Every row gives one point. The ring and each string are closed loops that go straight from each point to the next, and from the last back to the first. Before rounding, they use only three directions, however many columns there are. How many times does the string pass through the ring? Passing back the other way cancels.

Ring, 6 rows:
[[  5 -12 -13  24]
 [ 11   5  11  27]
 [ 16  14  48  -6]
 [  9   3  44 -33]
 [-10   3  13 -16]
 [-10  -8 -19  14]]
String (17 x 4):
[[-10   4  -8  21]
 [-22   3 -26  25]
 [-35   2 -33  12]
 [-18  -1   2 -20]
 [  4  -3  25 -22]
 [  0   6  19  -2]
 [ -5  15  27  -7]
 [ 11   6  57 -44]
 [ 19  -6  60 -58]
 [  9  -5  33 -29]
 [  2  -1  18 -11]
 [  0  -1  11  -2]
 [-14   4  -9  14]
 [-18  -7 -36  29]
 [  4 -27 -28  19]
 [ 12 -25 -10   9]
 [  1  -1   3  10]]
Times through: 3
String (29 x 4):
[[ -2  -2  -1  10]
 [ -1 -14  -9   4]
 [-16 -12 -28  11]
 [-31  -3 -41  21]
 [-21   4 -18  18]
 [-31  -2 -42  24]
 [ -9 -18 -25   8]
 [  5 -17  -3  -1]
 [ -2   2   5   9]
 [-10   0 -19  29]
 [  4 -17 -27  35]
 [ 19 -25 -19  35]
 [  1   5  -6  37]
 [  3   6   9  18]
 [ 14  -3  19   6]
 [ 19   3  26  15]
 [ 12  27  30  39]
 [  4  25  26  29]
 [  0  16  19  17]
 [ 10   6  24   7]
 [ 24   2  35   6]
 [ 14  19  28  34]
 [  5  21  13  43]
 [  1  13   7  32]
 [  6   1  11  12]
 [ 18 -15   2  17]
 [ 19 -30 -20  27]
 [ -3 -12 -26  32]
 [ -8   1 -11  21]]
Times through: 3

Ring, 9 rows:
[[  8   6   0  -6 -15   8   2  -1]
 [  4   2   1  16 -35   0   0  -6]
 [  2   2   2  24 -36  -3  -5  -6]
 [  2   3   5  25 -27  -4  -9  -2]
 [  4   2  12   9   0   1 -12   6]
 [  6   3  13  -3  14   5 -12  10]
 [ 10   8  10 -19  27  12 -10  13]
 [ 13  12   2 -25  22  15  -5   9]
 [ 12  10   0 -18   5  13  -1   4]]
String:
[[  3  -2  12   7  -8   1  -6   4]
 [  0 -10  22   7  -4   0  -5   7]
 [  3  -2  17   7   8   1 -14  10]
 [  6   5  14   0  22   4 -18  13]
 [  5  -3  21 -10  24   6 -11  14]
 [  5  -3  18 -10  12   7  -5  10]
 [  7   2  11  -9   9   7  -6   8]
 [ 13  18  -2 -13  21  11 -14  10]
 [  7   3   9  -7   3   7  -5   6]
 [  6  -3  16 -16  12   9  -1   9]
 [ 13   8   9 -36  34  18  -3  14]
 [ 18  21  -5 -36  33  20  -7  11]
 [  9   0  11 -25  13  13   3   8]
 [  7   0  10 -13   1   9   1   5]
 [  7   1   9  -8  -3   7  -1   4]
 [  6  -3  11 -11  -7   8   5   2]
 [  9   4   0  -9 -18   9   6  -3]
 [ 10  11  -9   1 -29   8   3  -7]
 [ 10  16 -11   7 -23   5  -5  -5]
 [  7   5   4   2 -10   5  -5   2]
 [  2  -6  12   6 -21   2   2  -1]
 [  1  -1   3  25 -47  -4   1  -9]
 [  3   9 -10  42 -60  -7  -7 -14]
 [  6  14 -10  33 -41  -4 -12  -9]
 [  3  11  -7  40 -45  -7 -13  -9]
 [ -1  -2   8  32 -37  -7  -8  -4]
 [  0  -8  17  11 -17  -1  -3   2]
 [  6   5   5   6  -8   3  -8   3]]
Times through: 1
String:
[[ 11  12  -2  -8   0  10  -5   3]
 [  7  -2  11 -14   1   9   2   5]
 [ 12   7   6 -31  19  17   1   9]
 [ 19  23  -7 -31  31  19  -9  11]
 [ 12  15  -1 -11  12  11 -10   7]
 [  7   1  12 -11  10   8  -5   8]
 [  8   7   5  -3   3   7  -8   5]
 [  9   9   4  -2   6   6 -11   6]
 [  2  -7  20  -1   3   3  -5   8]
 [  1  -5  20   9   3  -1 -12   9]
 [  0 -10  22   7  -5   0  -5   6]
 [  2   2  12  20  -5  -3 -16   6]
 [  6  12   2  18  -1  -1 -20   5]
 [  6   4   8   3  -2   4  -8   5]
 [  2  -8  20  -2   0   3  -3   7]
 [  4  -3  15  -4   1   5  -4   6]
 [  7  -2  22 -22  36  11  -9  17]
 [  8   0  17 -24  28  12  -5  14]
 [ 17  18   0 -34  40  19 -10  15]
 [ 16  20  -6 -23  22  16  -9   8]
 [  8   2   9 -12   3   9  -1   6]
 [  7  -3  13 -21   4  11   5   6]
 [ 14  12  -3 -27   6  17   3   3]
 [ 15  19  -9 -16   2  14  -4   2]]
Times through: 4
